Every row gives one point. Each copy is the shape, with its points in the same order, stretched, turned, moved and blurred by noise. Some copies are also mirrored. Which?
In the rows, zero is written as 128.

Shape (5 x 2):
[[170 137]
 [151 140]
 [ 65 144]
 [ 97 122]
 [113 172]]
Copy 1 (5 x 2):
[[154 143]
 [135 135]
 [ 79 156]
 [ 97 132]
 [116 167]]
Copy 1 is: only turned
Copy 2 (5 x 2):
[[145 166]
 [142 157]
 [128  94]
 [109 121]
 [171 121]]
Copy 2 is: mirrored
Copy 3 (5 x 2):
[[182 152]
 [169 139]
 [107  74]
 [112 111]
 [170  91]]
Copy 3 is: mirrored
Copy 4 (5 x 2):
[[ 83  95]
 [ 90 111]
 [135 156]
 [129 125]
 [ 94 154]]
Copy 4 is: mirrored

Shape (6 x 3):
[[123 144 167]
 [139 166 107]
 [109 128 123]
 [104  79 130]
 [162 126 113]
 [110 102 179]]
Copy 1 (6 x 3):
[[143  96 182]
 [171  99 115]
 [129 106 129]
 [ 88 151 157]
 [169 155 140]
 [109 120 205]]
Copy 1 is: mirrored
Copy 2 (6 x 3):
[[161 110 153]
 [132 161 129]
 [125 111 141]
 [101  59 124]
 [129 110  97]
 [143  67 149]]
Copy 2 is: only turned

Shape (10 x 4):
[[118 149 112 133]
 [148 111 156  76]
 [130 171 121 151]
 [108 132 142 114]
 [120 137  91 124]
 [168 166 142 146]
 [154 168  99  78]
 [157 144 145 157]
 [105  96 113  77]
 [119  82 136 126]]
Copy 1 (10 x 4):
[[113 109 124 163]
 [183 146 118 142]
 [ 92 124 157 169]
 [148 103 131 142]
 [104 108  94 157]
 [110 172 175 162]
 [137 140 106 208]
 [104 163 169 135]
 [168  95  63 134]
 [140 126  99  96]]
Copy 1 is: mirrored
Copy 2 (10 x 4):
[[115 113 130 107]
 [159 150 183 142]
 [ 93 128 117  85]
 [160 116 156 115]
 [110 104 122 132]
 [101 171 115  84]
 [ 56 145 158 139]
 [129 165 106  89]
 [171  97 166 157]
 [196 119 120 134]]
Copy 2 is: mirrored

Shape (12 x 6):
[[163 122  95 163  81  78]
 [147 102  88 171  99 115]
 [173 151 153  74  84  79]
 [166  96 141  93 144 110]
 [ 95 144 126  90 151 129]
 [134 154 159 164 114 141]
 [120 109 129 127 150 142]
 [ 78 109 120 163 160 116]
 [148 104 175  93 152 148]
 [121 172 116 102 131 156]
 [128 123 134 170  66 160]
 [125 113 157 118 128  90]]
Copy 1 (12 x 6):
[[102  73  60 152 112 112]
 [ 86  74 103 157 133 135]
 [158 119  77  78  96  54]
 [129 107 159  95  89  72]
 [153 142 138 144 124  80]
 [122 126  96 111 121 160]
 [116 122 158 129 120 115]
 [ 99 135 135 179 102 115]
 [128 138 182  67 102  99]
 [166 119 117 134 157 125]
 [ 79 115 103 108 168 170]
 [117 140 120 113  78  72]]
Copy 1 is: only turned
Copy 2 (12 x 6):
[[133 168 172 141 136 218]
 [ 99 138 145 130 137 211]
 [215 147 174 163 141 117]
 [155 131 134 115 147 118]
 [142  94 131 126 100  93]
 [144 140 116 175 122 167]
 [121 106 114 119 127 139]
 [107 126 107 108  82 167]
 [165  99 110 130 151  99]
 [128  91 143 159 123  98]
 [120  98 130 169 145 207]
 [175 136 128 126 110 142]]
Copy 2 is: only turned
Copy 3 (12 x 6):
[[ 84  96  64 130 126 143]
 [ 93 122  94 117 156 159]
 [ 98  83 110 141  63 122]
 [118 130 120 112  90 116]
 [167 135 151 123 118 162]
 [115 134 123 167 125 142]
 [134 160 138 123 137 143]
 [144 182 123 130 143 184]
 [136 162 145 124 101 110]
 [143  95 169 150 132 138]
 [ 73 136 130 140 159 162]
 [118 144 111 131  84 155]]
Copy 3 is: only turned
